Each row is a point. Each copy is the shape, with its points in the same order, turned, moved and blurred by noise. Some copies are also mirrored. Which?

Shape:
[[ -8.0 -13.1]
 [ 15.5 -44.2]
 [ 12.9  24.1]
 [  0.2  24.8]
 [ 10.2   1.9]
 [-21.2 -18.5]
 [ -8.2  -4.5]
 [ 14.7  -4.5]]
Copy 1, 8 rows:
[[-12.2  -4.3]
 [-31.3  31.4]
 [ 30.6   1.6]
 [ 24.2  -9.9]
 [  8.0   7.2]
 [-26.2 -13.2]
 [ -8.9  -8.2]
 [  3.8  13.5]]
Copy 1 is: mirrored
Copy 2:
[[-12.6  10.3]
 [-26.3  48.7]
 [ 25.6   2.0]
 [ 20.1  -8.8]
 [  6.4  11.7]
 [-25.6   0.0]
 [ -8.0   7.7]
 [  6.6  21.3]]
Copy 2 is: mirrored
Copy 3:
[[ -3.1 -13.0]
 [-35.1 -36.7]
 [-11.9  28.9]
 [  0.8  26.0]
 [-15.5   5.8]
 [  6.1 -22.5]
 [  0.0  -5.0]
 [-22.3   1.2]]
Copy 3 is: mirrored

Shape, 7 rows:
[[ -6.3 -25.8  15.7  -9.7]
 [  0.8 -39.3 -37.1   7.0]
 [  2.3   5.6  -0.4  -4.6]
 [-19.5  23.8   9.2   5.8]
 [-20.7  12.7  15.5  12.9]
 [ -9.9  22.1  -0.5 -16.9]
 [ 36.6 -23.3  -8.1 -12.1]]
Copy 1, 7 rows:
[[-33.2   7.0  -5.0 -11.5]
 [-27.4 -41.8  24.7  -0.9]
 [  0.1   1.7  -2.9   1.4]
 [ -3.4  13.9 -11.1  26.0]
 [-12.5   8.7 -18.9  32.8]
 [  8.2  19.2   3.1  13.3]
 [ -3.1 -24.8  -3.9 -30.0]]
Copy 1 is: mirrored
Copy 2:
[[ 23.9 -20.6  -0.4   5.5]
 [-20.0 -35.4 -33.1   5.4]
 [  8.5   8.0 -12.3  -1.7]
 [  4.6  21.3   7.7 -23.9]
 [  2.8  14.0  16.3 -15.0]
 [ 13.6  21.0 -14.2 -23.4]
 [ 15.1  -7.0 -40.0  32.8]]
Copy 2 is: only turned

Shape (13 x 8):
[[ 16.3  20.2  -1.9  17.6  -4.0  28.6 -11.0 -17.0]
 [ 12.5 -13.5  -8.5  29.9 -13.4  21.2  11.2   6.8]
 [  2.8 -32.5 -23.7  11.8  19.2  15.3  -3.8   1.1]
 [ -1.9  13.5   2.4 -12.1 -38.1   0.7 -18.9 -15.7]
 [-13.6  -0.1   4.8 -19.8  -2.2  -2.3   6.3  21.3]
 [-10.6 -14.9  11.0 -24.9  -9.5 -25.9   3.3   5.0]
 [ 19.1 -20.2 -28.1  16.8   0.9   2.8  16.4   4.5]
 [ -9.7 -33.5  25.6 -37.0  -8.6  -7.0  -2.2  21.2]
 [-18.1  -0.4  11.4 -37.8  -4.0 -21.9   5.7  21.3]
 [ 13.9 -18.2  13.5 -18.5   9.7 -26.9  -1.7  19.0]
 [ 30.4  -9.4 -14.6   4.9  -3.7  38.2  20.2 -19.0]
 [ 19.6 -15.6  -6.1  30.3   4.6  13.4   7.0   9.1]
 [-23.4 -25.4  23.8  -6.1  14.7 -33.9  18.2   6.1]]
Copy 1, 13 rows:
[[ 31.6   1.9  -4.1  11.5   9.7  33.4 -13.5  12.1]
 [ -9.6  -5.2  18.5  14.9  15.8  41.1  -2.7   6.8]
 [-12.2  -0.5  11.6  27.7  27.3   7.5 -12.7 -20.8]
 [ 14.9   3.6  -5.9  -6.9 -38.2  14.4 -10.3   6.8]
 [ -9.7  23.8  14.4  11.0  -9.1  -9.7  11.1  13.1]
 [-10.7  10.8  26.2  -7.7 -22.2 -21.7   4.9  -1.1]
 [-11.7 -18.1  15.0  16.0  22.1  20.1  12.0 -11.5]
 [-17.0  24.4  44.9  17.3 -30.2 -21.6  -5.1   0.9]
 [-10.8  25.4  19.9   1.0 -23.7 -31.2  16.6  12.2]
 [ -3.7  -5.7  38.6  11.6  -4.9 -30.1   3.1   8.5]
 [ 23.9  -0.9  18.9  26.8  12.1  43.4  11.3 -17.8]
 [ -4.6 -10.5  23.7  18.2  27.1  25.8  -6.2   7.8]
 [-19.8  21.5  44.1 -21.4   8.9 -28.4   0.0   0.0]]
Copy 1 is: mirrored
Copy 2, 13 rows:
[[ 21.7  26.8  -9.8  11.6   2.8   4.0  21.8   4.2]
 [ 22.1  -3.8  -2.7   5.5 -36.5  16.0   4.1  13.2]
 [  6.4 -23.7  -7.3  35.8  -7.9  11.9  -7.8  20.0]
 [ -2.1  31.4 -25.4 -14.2   6.6   1.7 -19.6 -14.6]
 [-14.5 -15.7   3.9 -15.2   7.3   3.5 -11.7   0.6]
 [ -9.3  -8.5  10.9  -9.0   5.7   2.3 -47.2 -13.4]
 [ 21.7 -16.6  -3.1  16.0 -28.0  -7.2  -6.9  20.0]
 [-11.4 -17.0  14.6 -23.0  14.3  28.2 -44.2   6.6]
 [-28.4 -16.0  14.7 -20.7  18.7  -8.0 -31.3  -6.7]
 [ -6.5  -3.5  34.3   1.8   7.6  -5.7 -41.9  21.0]
 [ 49.8 -16.2 -16.4   0.8  -4.1   4.5   9.8  17.4]
 [ 21.1   1.5  11.7  14.8 -25.9  12.3   0.7  23.6]
 [-13.4 -21.5  41.3  11.2  -1.2   1.2 -40.6 -20.4]]
Copy 2 is: only turned
Copy 3:
[[ 24.3  21.6   4.1 -19.2  -9.5  -0.4 -17.1 -10.4]
 [  7.6   2.7   3.9  12.5 -12.6   8.0 -35.6 -24.1]
 [ 10.4  -3.5 -29.5  18.7  -0.4  19.9  -6.2 -33.6]
 [ -3.5  45.6   3.3   7.5   0.2 -10.5  -4.8  18.7]
 [-16.4  -2.7 -12.8  14.1 -19.0  -1.1   5.7  17.4]
 [-33.2   7.8  -8.3  22.8   4.0  15.7   9.5  23.1]
 [ 18.8  -6.9  -1.9  32.3  -3.2  22.7 -18.0 -20.0]
 [-46.9  10.6 -28.8  20.6 -22.8  25.2   7.6  18.8]
 [-30.2  -2.5 -13.5  20.1 -11.0   6.0  19.7  38.1]
 [-17.4  -8.2 -22.6  15.2   0.3  36.1  -2.2  28.2]
 [ 22.9  12.9  16.9   5.5 -25.6  24.5 -10.7 -31.0]
 [  9.2  -9.4  -9.4   8.5  -7.6  15.4 -36.0 -20.3]
 [-45.7 -23.4 -13.1  12.7  15.1  17.8   7.8   9.3]]
Copy 3 is: mirrored
Copy 4:
[[-13.7  20.4  28.1  13.0  16.3  16.2  -9.3   3.4]
 [ -2.9  25.3  -7.8  29.4   9.2   8.7  -2.4  28.2]
 [-26.6   2.5 -24.5  19.7  13.8 -11.1 -22.8  17.9]
 [ 31.5   7.4  24.3 -11.4  -0.2  -2.3 -12.6  -2.5]
 [  5.3  -3.1 -12.8 -21.4 -14.8   3.1   9.8  15.5]
 [ 24.1 -12.8 -26.3 -15.8 -11.0  -5.0   6.7  -1.0]
 [ -4.5  27.0 -32.5  18.6  23.2  -6.0  -9.0  16.9]
 [ 23.4 -33.3 -25.2 -17.5 -22.8  11.1  -8.1  17.7]
 [ 15.5 -13.3 -20.5 -34.2 -19.7   2.2  15.6   2.2]
 [ 12.7 -21.8 -33.8 -13.2  10.2  11.1   9.5   3.5]
 [-15.1  40.8 -10.9  16.8   8.6  24.8 -32.7   2.2]
 [-12.4  12.5 -15.5  25.8  17.1  10.6   0.3  22.8]
 [  8.8 -28.9 -37.8   7.5 -19.8  -5.9  29.5  -4.3]]
Copy 4 is: only turned
